Every row gives one point. Each copy is the shape, with its points in the same order, stretched, turned, moved and blurred by noise. Say if it was mirrored as well.
(in the rows, 128 means zero)

Shape, 5 rows:
[[127 170]
 [146  94]
 [156 144]
 [ 95 113]
 [ 95  91]]
Copy 1, 5 rows:
[[161 133]
 [ 96 126]
 [133 147]
 [119  93]
 [101  89]]
Copy 1 is: mirrored
Copy 2 (5 x 2):
[[114 172]
 [110 114]
 [ 99 150]
 [150 141]
 [155 123]]
Copy 2 is: mirrored
Copy 3, 5 rows:
[[126  87]
 [123 169]
 [143 124]
 [ 83 130]
 [ 81 151]]
Copy 3 is: mirrored

Shape, 7 rows:
[[150  85 136]
 [138 136 108]
 [106  85  73]
 [101 130 126]
 [116 129 128]
 [182 100 147]
 [ 99 162 113]]
Copy 1, 7 rows:
[[101  92 150]
 [100 131 117]
 [ 82 155 172]
 [132 141 135]
 [124 132 130]
 [ 94  71 124]
 [132 161 112]]
Copy 1 is: only turned
Copy 2 (7 x 3):
[[111  91 143]
 [143 129 129]
 [171  81 116]
 [133 121 106]
 [128 122 115]
 [ 95 106 161]
 [150 148 101]]
Copy 2 is: only turned
Copy 3:
[[147 122 159]
 [116 120 119]
 [134  44 106]
 [152 112 100]
 [147 118 113]
 [130 158 182]
 [134 117  82]]
Copy 3 is: mirrored

Shape:
[[138 109 166 112]
 [ 72 128 170 142]
 [143 150 109 158]
 [142 165  97 133]
 [143 104 105 122]
 [121 113 135 110]
 [134 156 125 187]
 [147 110 151 154]]
Copy 1 (8 x 4):
[[105 142 108 187]
 [ 68 158  98 108]
 [153 155 170 132]
 [154 127 183 131]
 [157 122 111 162]
 [120 114 107 155]
 [137 196 170 119]
 [127 177 116 163]]
Copy 1 is: only turned
Copy 2 (8 x 4):
[[141 170 115 125]
 [149 135 156 102]
 [101 128 111 135]
 [119 107  95 122]
 [117 147 118 171]
 [144 148 126 142]
 [ 81 127 125 122]
 [103 166 129 134]]
Copy 2 is: only turned
Copy 3, 8 rows:
[[138 112 159 117]
 [ 50  83 142 137]
 [149 130  92 148]
 [158 133 105 173]
 [164 170 133 134]
 [130 134 153 138]
 [122 107  71 137]
 [142 120 117 105]]
Copy 3 is: only turned

Shape, 7 rows:
[[103 159 111 125]
 [113 152 106 176]
 [142 131  78 134]
 [113 120 157 173]
 [148 115 160 139]
 [145 169 113 154]
 [131  84 145 110]]
Copy 1, 7 rows:
[[137 134 108 167]
 [115 107 105 179]
 [143 100 135 178]
 [114 107  85 133]
 [115 106 127 123]
 [105 109 137 184]
 [155 112 115 101]]
Copy 1 is: only turned
Copy 2:
[[ 90 119 147 129]
 [ 70 151 155 155]
 [108 111 141 190]
 [107 186 133 128]
 [143 156  93 137]
 [ 75 123 118 142]
 [180 148 119 152]]
Copy 2 is: only turned
Copy 3:
[[102 101 140 114]
 [ 90 116 174 138]
 [ 97 113 116 152]
 [142 141 166 132]
 [149 156 124 133]
 [ 79 137 145 127]
 [176 133 100 139]]
Copy 3 is: only turned

Shape, 12 rows:
[[148 127 111 136 164 119]
 [104 135 132 129 123 107]
 [134 158 118 109 120 104]
 [166  89 108  95 128 112]
 [150 146 117 113 166 150]
 [138 141 134 105  87 149]
 [125 145  89 141 128 158]
 [119 137 118  88  83 152]
 [127  88 142 110 131 113]
 [ 91 139 126 153 183  78]
 [ 96 113 145 158 119 139]
 [122 119 100 121 154 122]]
Copy 1 (12 x 6):
[[146 163 135 178 143 134]
 [139 124 102 102 131 114]
 [150 128 121 115 148 140]
 [127 151 110 172 108 169]
 [153 117 163 175 160 143]
 [112  91 135 102 140 144]
 [127 125 158 138 120 131]
 [125  69 134  99 107 158]
 [123 128  92 145 115 131]
 [173 162  99 138 148  87]
 [105 116 114 112 128  88]
 [147 139 131 157 112 128]]
Copy 1 is: mirrored
Copy 2:
[[152 148 156 168 130 113]
 [117 116  94 126 120 127]
 [147 112 101 136 148 137]
 [134  85 158 143 125 152]
 [183 172 157 130 132 146]
 [129 110 111  75 149 175]
 [122 174 116 160 142 170]
 [123 117  91  90 136 207]
 [121  86 136 112  98 139]
 [140 139 111 182  94  66]
 [ 91 129 107 112 112 126]
 [140 149 130 165 104 146]]
Copy 2 is: mirrored
Copy 3:
[[101  93 130  95 146 131]
 [138 140 152 135 142 102]
 [ 99 165 122 122 150 120]
 [123 147 119  52 107 185]
 [ 85  89 121 130 151 164]
 [128 165  80 169 125 152]
 [136 108  88 147 193 146]
 [144 180  99 165 149 173]
 [147 122 154  97  94 145]
 [110  90 209  99 167  62]
 [171 106 126 158 129  96]
 [129 105 154  97 163 151]]
Copy 3 is: mirrored

Shape:
[[141 125 136 159 158 172]
 [126 132 109 133  85  90]
 [117 145 165 156 113 122]
 [ 81 150 177 149 158 117]
 [126 134 191 149 113 101]
 [ 89 129 126 135 100 113]
 [118  97 114 172 175 149]
 [152 124 127 138 166 138]
 [111 104 119 134 169 169]
 [116 147  86 146  95 107]]
Copy 1, 10 rows:
[[128 141 146 171 150 105]
 [126 132 110  77 128 166]
 [112 171 118 141 117 143]
 [ 96 146 127 168  84 141]
 [ 99 170  88 145 116 145]
 [137 128 117 110 101 164]
 [122  98 155 174 161 143]
 [105 114 145 141 156 115]
 [141  88 138 166 133 110]
 [134 130 145  73 124 163]]
Copy 1 is: only turned
Copy 2, 10 rows:
[[109 103  90  99 166 148]
 [126 145 171 148 119  85]
 [ 91 147 111 149 162 100]
 [ 97 185  64 102 164 116]
 [ 64 157 101 156 149 111]
 [136 152 118 141 130  69]
 [104  97  82  77 142 115]
 [103 127 113  93 134 171]
 [139 112  72  83 130 133]
 [140 143 179 129 148  81]]
Copy 2 is: only turned
Copy 3:
[[125 165 105 124 150 182]
 [160 135 159 144 117  89]
 [138 145 155 145 167 137]
 [101 131 148 120 196 146]
 [139 127 155 163 182 124]
 [129 131 164 134 129 122]
 [ 98 175  95 120 129 161]
 [132 145  96 119 152 149]
 [101 140 100 107 133 179]
 [155 158 156 124 111 102]]
Copy 3 is: only turned
Copy 4, 10 rows:
[[138 140  99 105 143 104]
 [152  80 131 141 117 161]
 [162 115 128  99 134 152]
 [138 133 146  77 129 154]
 [163 113 125  93 162 171]
 [153 108 150 130 112 155]
 [133 116 129 107 148  84]
 [111 122 103 109 146 124]
 [114 143 126 121 140 106]
 [147  81 131 141  89 138]]
Copy 4 is: only turned

Shape (11 x 8):
[[123 155 142 144  86 139 161 106]
 [143 126 142  90 116  92 103 140]
 [140 172 125  99 137 146 164  98]
 [136 101 135 134 101  97 147 136]
 [117  97 131 130 114 155 149 132]
 [146 153  76 125 124 143 159 163]
 [156 101  89 136 128  83  90 144]
 [121 118 125 128 145 115 115 165]
 [ 88 113 108  95 104 141  97 159]
 [131 126  92 156 154  85 136 100]
 [131 157 142 133 130 148 110 110]]
Copy 1:
[[123 148 161 111 152 166 156 108]
 [166  93 139 105  83 176 123 146]
 [139 134 134  90 112 141 162 110]
 [112 103 155 112 149 176 128 134]
 [138 134 126 114 186 152 121 121]
 [ 92 134  67 131 121 200 166 122]
 [110  89 115 159 102 152 143 176]
 [137 119 102 133 105 163 101 149]
 [198 124  96 148 127 175 125 106]
 [ 72 100 149 166 111  97 153 133]
 [156 155 129 128 107 120 140 149]]
Copy 1 is: only turned
Copy 2:
[[173  96  96  73 150 100 139 171]
 [141 151 115 154 117 157 100 103]
 [147 127  54 127 113  70 153 145]
 [140 110 129  92 134 183 138 117]
 [106 100 129  95 100 134 144 158]
 [149 154 138 120  96  79 186 112]
 [138 188 165 158 144 187 153  93]
 [104 132 161 146 127 132 123 101]
 [138 128 163 165  80 124 123 149]
 [146 133 122 142 181 160 195 115]
 [137 136 110 129 154  81 103 157]]
Copy 2 is: mirrored
Copy 3:
[[105 159 146 162 183 161 123 101]
 [ 98 128  90 135 145 101 130 156]
 [102 139 147 129 166 184 152 151]
 [109 118 126 166 156 111 102 111]
 [113 116 148 136 123 148 100  92]
 [102 147 201 118 120 144 139 155]
 [139 114 123 125 113  77 140 150]
 [126 118 132 148  96 114 135 139]
 [ 96 126 133 127  92 135 154 106]
 [146  96 147 160 143 125 166 138]
 [137 144 125 142 135 149 143 135]]
Copy 3 is: only turned
Copy 4:
[[143 171 174 142 135 131 123 122]
 [ 97 162  93  84 116 152 112 131]
 [173 169 103 178 129 133 128 138]
 [110 149 150  85 146 129 104 159]
 [130 106 154 118 149 141 122 146]
 [ 96 139  99 181 198 121 127 115]
 [ 71 121  90 103 137  89 103 126]
 [ 81 122  95 111 128 129 153 133]
 [ 88 110 104  69 153 149 151  76]
 [146 138 102 130 117  50 131 149]
 [122 141 118 165  93 124 138 109]]
Copy 4 is: mirrored

Shape:
[[110 129 138 141 160 115 139 132 104]
 [112 159 126 153 121 100 128 127 143]
 [142 185 188 145 154 158 136 146 118]
 [127 137 116 122 132 160 102 114 145]
 [ 99 158 108 162  94 150 145  74  83]
 [128 115 122 128 103 107 152 119 122]
 [121 113 150 117 101  91  88 106 156]
 [ 70 104 158 140 135 136  96 130 149]
 [192 154 130 127 164 111 127 108 161]
 [138 127 107 158 103 152 110 137 127]
 [137 159 175 123 166 132 106 115 135]
 [131 122 126  86  92 107 103 106 165]
 [139 135 132  79 101 105 105 131 165]
 [136 155 129 109 118  95 140 150  70]]
Copy 1 (14 x 9):
[[167 100 146 118 126 129 136 133 126]
 [144 120 122 160 130 114 107 117 150]
 [219 148 143 143 137 137 136 104 149]
 [128 143  98 165 133 156 123 135 139]
 [111 119 182 193 162 132 140 141 170]
 [130 135 131 139 127  91 136 151 138]
 [113 121  68 160 116 113 145 136 171]
 [129 105  99 156  67 158 129 141 175]
 [196 136  77 143 179 111 127 109  88]
 [123 146 114 166 137 132  90 168 166]
 [188 122  98 143 139 145 155 102 136]
 [ 97 155  77 158 125 113 152 127 146]
 [109 170  74 133 126 116 139 119 141]
 [140 132 163  87 164  99 144 135 138]]
Copy 1 is: mirrored
Copy 2, 14 rows:
[[158 118 160 111 134 127 141 114 129]
 [138 109 142 154 143 106 131 127 157]
 [152  63 167  72 168  91 132 126 149]
 [112 121 138  98 137 132 121 169 136]
 [147 129 162 115 171 128 204 171 152]
 [149 125 105 165 135 116 148 133 119]
 [117 132 126 154 160 107 113 121 107]
 [130  89 175 127 163 164  90 147 111]
 [111 142  93 108 126  92 135  96 152]
 [ 99  89 149 145 120 122 140 158 122]
 [136 113 159  64 175 106 122 117 137]
 [129 145  87 149 142 106 107 154 114]
 [132 135  86 144 128  91  93 147 119]
 [180 131 145 130 121  67 166 127 117]]
Copy 2 is: only turned
Copy 3:
[[114  95 140 147 131 104 145  93 107]
 [172 113 116 122 119 122 126 138 110]
 [106 121 136 107 109 134 119 123  43]
 [118 146  99 141 131 101 109 174 120]
 [172 113 154 126 101  46  87  95 125]
 [143 119 152 124 129 126 128 111 154]
 [158 101 129 136 148 120 142 199 134]
 [145 101 140 174  95 103 163 177 100]
 [100 112  71  85 160 148 127 165 117]
 [127 141 106 147 101 137  82 138 154]
 [108 106 117 120 141 105 135 165  60]
 [155 150 117 126 173 109 135 195 153]
 [147 162 110 131 180 140 142 184 137]
 [146 122 163 148 183 130 106  60 118]]
Copy 3 is: mirrored

Shape, 13 rows:
[[133 161 153 105 142 106 142 116  80]
 [123 103 175  99 136 145  88 155 140]
 [102 138 125 144 164 161 117 139 121]
 [ 97 106 148 126 125 138 141 129 143]
 [139 116 111 144 124 114 114 129 103]
 [112 142  84 101 129 148 133 137  87]
 [121 125 155 153 139 118 126 101 108]
 [124 142 135 121 102 170 158 109 113]
 [134 137 134 120 122 150 173 108 138]
 [141 167 139 131 107 113  94  92 151]
 [117 116 117 146 148 126 128  84  94]
 [137 145 174  95 189 153 112  67 101]
 [134 122  99 120 104 136 144 152 116]]
Copy 1 (13 x 9):
[[117 110 169 111 151 130 101 147 177]
 [131  97 146 177 174 103 138 120  84]
 [130  99 135 177 112 107 103 123 153]
 [111 124 100 168 143 145 146 123 133]
 [127 128 160 150  99 132 143 126 117]
 [118  90 154 131 107 134 105  86 164]
 [120 113 141 145 126 138 137 167 138]
 [138  86 102 118 139 171 119 138 151]
 [131 118  83 115 146 144 121 138 157]
 [111 106 139 106 115 133  81 176  92]
 [114  96 135 127 104 129 142 154 147]
 [126  37 137  88 183  72  99 191 148]
 [134 133 133 149 113 149 136  88 135]]
Copy 1 is: only turned
Copy 2:
[[202 146 146 134 139  91  85 174 114]
 [100 117 112  99 123 105  67 104 176]
 [148  76 155  83 136 150 127 128 162]
 [100 126 142 135 162 123 109  98 152]
 [140 115 127 136  87 111 149 139 131]
 [171  81 141 110 177 114 154 154  99]
 [146 138 146 139 104 120 106 146 170]
 [131 154 131  80 186 123 122 158 118]
 [141 168 113 106 177 136 134 131 113]
 [135 116  55 137  99 147  87 188 139]
 [166 119 138 154 125 121 145 152 182]
 [215 153  99 111 162 116  64 178 220]
 [126 118 130 108 143 115 166 120  80]]
Copy 2 is: mirrored
Copy 3, 13 rows:
[[154 107  61 107 141 143 144 178 156]
 [ 98 179 139 119 128  67 163  95 162]
 [178 133 149  88 118 154 137  75 160]
 [124 130 136 123  83  95  93 120 143]
 [131 133 102 111 160 136  97 121 107]
 [197 152 122  92 144 146 121 172 135]
 [128 107  95 119 129 146  94 110 139]
 [117 141 129 126  88 158  99 187 165]
 [115 105 140 151  91 157 101 177 143]
 [ 93 157  60 157  70 159 145 129  94]
 [176 118 110 135 142 164  69 117 125]
 [177 123  99 166 137 158 149 132 177]
 [121 144 134 110 132 122 105 165 127]]
Copy 3 is: mirrored
Copy 4, 13 rows:
[[135  80 138 107 178 131  65 123 121]
 [115 122  98 182 132 142 143 135 131]
 [125 130 109 133 127 144 132  96 161]
 [133 135 136 161 112 105 135 145 151]
 [100 122 110 109 139 111 109 116 117]
 [119  88 128  94 176  97 119 104 150]
 [124 135 135 129 130 139  97 140 131]
 [162 135 139 117 150 119 158 145 141]
 [167 133 154 132 140 109 137 125 130]
 [122 117 153 146 104 162 143 116  91]
 [106 142 142 113 153 135  94 110 140]
 [136 132 152 157 190 198  99 101 136]
 [130 112 116 107 145  82 130 120 126]]
Copy 4 is: only turned

Shape (17 x 11):
[[131 140  99 163 183 128 164 155 128 135 120]
 [135 106 123  98 122 116  90 112 128 147  89]
 [121 113  99  91 127 130 132 103 134 163 120]
 [132 145 108 114 113 135  93 118 165 156 127]
 [123 154 144 163 186 122 138 147 122 106 152]
 [129 103 103 175 150 134 134 161 133 111 148]
 [120 140 134 151 185 149 133 169 107 116 105]
 [150 135 116  89  99 120 124 127 135 120  91]
 [145 127 122 109 108 121 123 103 105 137  96]
 [102 114 141  92  98 141 108 128 109 157  95]
 [ 94 123 102 127 156 134 138 121 149  85 125]
 [123 110 152 110 101 103 138 109 150 154 101]
 [ 98 155  97 195 183 142 150 113 107  86 157]
 [135 114 135  85 133 154 122  99 155 143 112]
 [137 126 126 111  97 166 139 116 145 141 117]
 [114 142 107 183 153 140 136 134 161 133  93]
 [ 94 163  94 157 155 126 152 162 148 124 141]]
Copy 1:
[[149 142 165 101 175 112 105  94  64 132 140]
 [115 137 135 126  85 170 164 124 141 117 128]
 [120 152 147  82 109 128 165 103 121 136 115]
 [105 140 150 111 145 137 144 125 159 144 134]
 [136 149 139 121 181 125  64 128  87 130 127]
 [185 106 126 127 171  91 116 115 113 135 133]
 [139 121 163 118 129 126  81 119  99 122 135]
 [ 87 153 156 141 105 107 163 127 150 126 144]
 [ 92 145 142 129  91 136 161 108 126 110 113]
 [ 95 109 122  92  50 130 141 112 169 121 118]
 [147 136 146 106 180  84 118 167 115  99 134]
 [ 97 131 108 111  98 148 149 139 126 147 140]
 [154 130 152 107 219  89  82 130  69  79 100]
 [114 138 159 116  97 148 159 157 134 158 117]
 [107 113 153 120 106  99 157 137 152 157 117]
 [135  98 157 113 189 128 114 141  97 118 149]
 [131 136 149  78 207  68  85 107 108 123 151]]
Copy 1 is: only turned
Copy 2, 17 rows:
[[136 136  98 121 101 144 114 152 108  61 147]
 [135  85 107 157 141 124 111 118 166 140 110]
 [120 108 102 128 138 144  95 134 132 154  87]
 [114 127 108 146 134 126  83 129 156 165 137]
 [150 156 124 101 128 110 135 143 112  71 181]
 [145 162  95 152 117  92 138 152 106  89 127]
 [135 110 107 110 103 111 122  99 115  52 171]
 [126 108 119 146 119 145 105  96 162 137  98]
 [142  92 118 131 124 146 136 124 154 142 109]
 [103  60 134 123 133 108 114  90 132 151  91]
 [ 93 160  95 119 141 129 148 127 146  90 115]
 [115 110 141 151 171 151 107 121 116 155  83]
 [126 176  91  82 101 125 192 174 129  75 169]
 [114 118 105 119 165 146  89 101 124 148 111]
 [114 119 106 132 141 137  97  95 112 161  98]
 [102 146  76 151 121 140 131 147 119  92 153]
 [ 94 158 108 127 100 128 116 151 118  82 140]]
Copy 2 is: mirrored
Copy 3, 17 rows:
[[ 91  92 100 185 114 140 101 106 180 118  87]
 [149 130 170 129 125 151 142 155 125 169 166]
 [159 140 142 155 127 165 167 141 137 152 170]
 [153 160 144 133 125 132 129 139 143 124 145]
 [ 95  87 103 128 118 110  74  84 152 100 101]
 [ 80 107 102 155 124 146 103 102 119 100  56]
 [ 88  86  97 172 114 101  71 124 145 134  94]
 [118 143 174 136 160 139 159 161 152 143 164]
 [116 123 156 122 125 150 155 166 148 148 171]
 [152 127 141 146 119 117 169 172 121 163 158]
 [116 104 150 171 144 149 121 113 115  94 117]
 [134 129 176 137 107 131 190 131 149 144 165]
 [ 76  67  86 149 107 142  74 114 142  49  78]
 [139 159 151 155 115 134 137 129 120 155 194]
 [103 159 128 158 110 118 156 153 135 129 155]
 [ 97 101 121 193  78 121 104 134 174  93  82]
 [117  98 100 178 136 120 118 105 175  77  66]]
Copy 3 is: only turned

Shape (14 x 11):
[[148 127  95 165 137 122 185 110 116 115 109]
 [125 100 159 110 135 103 143 119  84 137 173]
 [161 153 113  99 152 149 185 127 110 166 110]
 [107 141 115 142 135 184 160 101 128 153 129]
 [144 111 129 145 134 128 101 106 126  92 112]
 [120 131 133  98 146 108 147 184 135 108 119]
 [ 92 144 152 111 112 104 156 118 101 106 141]
 [121 154 169 147 120 111 131 131 103 151 101]
 [117 100 153 127 156 141 154  99 112 127 139]
 [125 120 118  95 129 156 150 103 158 152 123]
 [ 92 115  85 106 161 122 144 119  91 143 156]
 [152 162 127 121 174 142 108 114 151 161 129]
 [103 123 106  89 120 172 135 110 140  94 127]
 [142  95 158 160 120 151 163 135 117 134 172]]
Copy 1:
[[151 152 143 122 131  75 157 163 116 138 105]
 [157  53 133 110 140 111 100 136 153 100 109]
 [127 114 156  71 139  85 128 132 182 178  87]
 [144 167 116 116 178 137 109 167 180 170 104]
 [116 136 107 155  89 112 135 160 134 115 150]
 [131 119 151 106 116 100 139  58 132 160 117]
 [150 127 129  97 156 118 125 127 165  89 124]
 [151 120 101 100 126 170 123 140 154 141  97]
 [155 107 120 152 145 109 128 153 181 129 101]
 [122 144 166 124 150 126 113 144 184 178 152]
 [113  81 122  79 181  99 143 116 140 112 111]
 [135 100  96  79 115 121 134 130 194 197 156]
 [100 175 148 135 143 106 112 132 175 121 159]
 [193 120 134 157 152 118  65 152 127 157  96]]
Copy 1 is: only turned
Copy 2, 14 rows:
[[137  84 152 104 173 144 113 113 141 179 121]
 [136 152 178 111 130 132 150 138 149  87 114]
 [143 116 143  70 113 104 100 124  93 181 121]
 [125  68 163 129  97 134 100 162  79 162 156]
 [131 111 116 154 149 146 160 140 151 147 132]
 [157 149 109 133 136  89 113 117 116 112  96]
 [115 126 154 119 148 117 119 180 124 105  86]
 [114  91 121 100 109 123 124 136 155 109  72]
 [149 106 174 136 116 122 127 157 150 132 139]
 [151 102 122 110 110 122 119 168 100 128 173]
 [130 101 169 121 131  77 140 153  68 117 148]
 [ 92 113 112 118  67  73 135 130 123 155 168]
 [147 124 127 165 137 130 118 198  66 147 152]
 [149 137 184 146 120 181 117  92 156 108 142]]
Copy 2 is: mirrored
Copy 3:
[[ 95 136 143 139  44 135 199 144 173 115 117]
 [141 106 146 129 160 121 127 133 173  76 133]
 [119 155 130  89 103 122 168 149 149  97  70]
 [163 174 166 132  92 140 149 158 134  96 137]
 [ 93 108 140 138 119 154 144 135 142 155 159]
 [119 120  78 117 162  80 168 149 129 141 113]
 [152 139  99 143 126 135 153 158 175 109 142]
 [140 138 115  85  90 124 114 125 138 116 155]
 [142 141 162 116 148 130 154 133 166 106 152]
 [127 164 127 138 137 138 135 127 137 119 107]
 [174 119 160 133 112 136 156 158 153 123  94]
 [133 117 123  85 132 165 133 106  82 126 118]
 [132 155 126 169 154 143 157 180 144 147 125]
 [122 126 164 146 139  93 141 140 149  48 167]]
Copy 3 is: only turned
